Each point is reached from the start by the listed moves, each made 0, 1 or 2 times, or once backwards (-1), plus a little noise. Is the number of moves made odd or even? Then give how often each move was made.
(in the rows, 128 means zero)

Moves:
(1): [174 137 130]
(2): [134 140 165]
Start: [109 127 125]
Points:
[ 74 143 196] -> odd (-1, 2)
[167 159 200] -> odd (1, 2)

Moves:
(1): [163 121 139 109 125 143 118 139 135]
(2): [130 135 123 113 126 128 111 118 135]
(3): [ 89 124 144 123 148 112 102 125 131]
(4): [131 139 134 160 128 129 126 130 126]
(5): [130 126 120 129 139 135 138 116 118]
(6): [125 117 153 130  96 169 125 113 138]
Start: [151 132 130 139 129 138 132 124 124]
Points:
[118 160 159 208  88 159 107 106 142] -> even (-1, 1, 0, 2, -1, 1)
[151 108 139 137  58 225 175  71 127] -> even (-1, 0, -1, -1, 1, 2)
[189 115 173 144  84 249 120  72 138] -> odd (1, 1, 0, 1, 2, 2)

Moves:
(1): [115 110 126 114 127 111 139 141 153 124 122 136]
(2): [151 126 123 141 105 131 143 133 126 108 128 138]
(3): [123 110 138 138 127 118 114 121 129 123 131 126]
(4): [136 130 125 131 131 124 123 145 122 152 136 132]
(5): [137 129 135 139 120 131 129 129 133 144 106 141]
(6): [124 125 144 122 104 140 123 143 119 132 131 111]
(7): [139 100  97 126 122 138 115 128 129 137 121 132]
(8): [127 146 122 136 142 150 124 139 147 141 147 106]
(9): [126 121 117 130 112 125 134 108 132 134 144 147]
(10): [105 111 129 140 142 142 140 124 111 131 114 134]
(11): [154 112 139 116 144 143 133 127 123 132 140 121]
(12): [130 138 128 125 135 146 117 134 123 112 126 146]
Start: [123 132 134 125 126 128 127 128 136 134 127 126]
Points:
[227  72 106 127 152 249 129 168 105 144  57 180] -> even (0, 1, -1, 0, 2, 0, 2, 0, -1, 1, 2, 2)
[161 205 142 124  13 131 140 198 117 109 191 144] -> odd (0, 2, -1, 2, -1, 2, -1, 0, 1, -1, -1, 1)
[163 111 216 143  65 131 142 168 116 168 144  86] -> odd (0, 1, 1, 1, 1, 2, -1, 0, 0, 0, 1, -1)
[ 91 126 150 109  76 101  79 170 202 167 100 199] -> odd (2, -1, 1, 1, 2, 1, 0, 0, 1, -1, -1, 2)
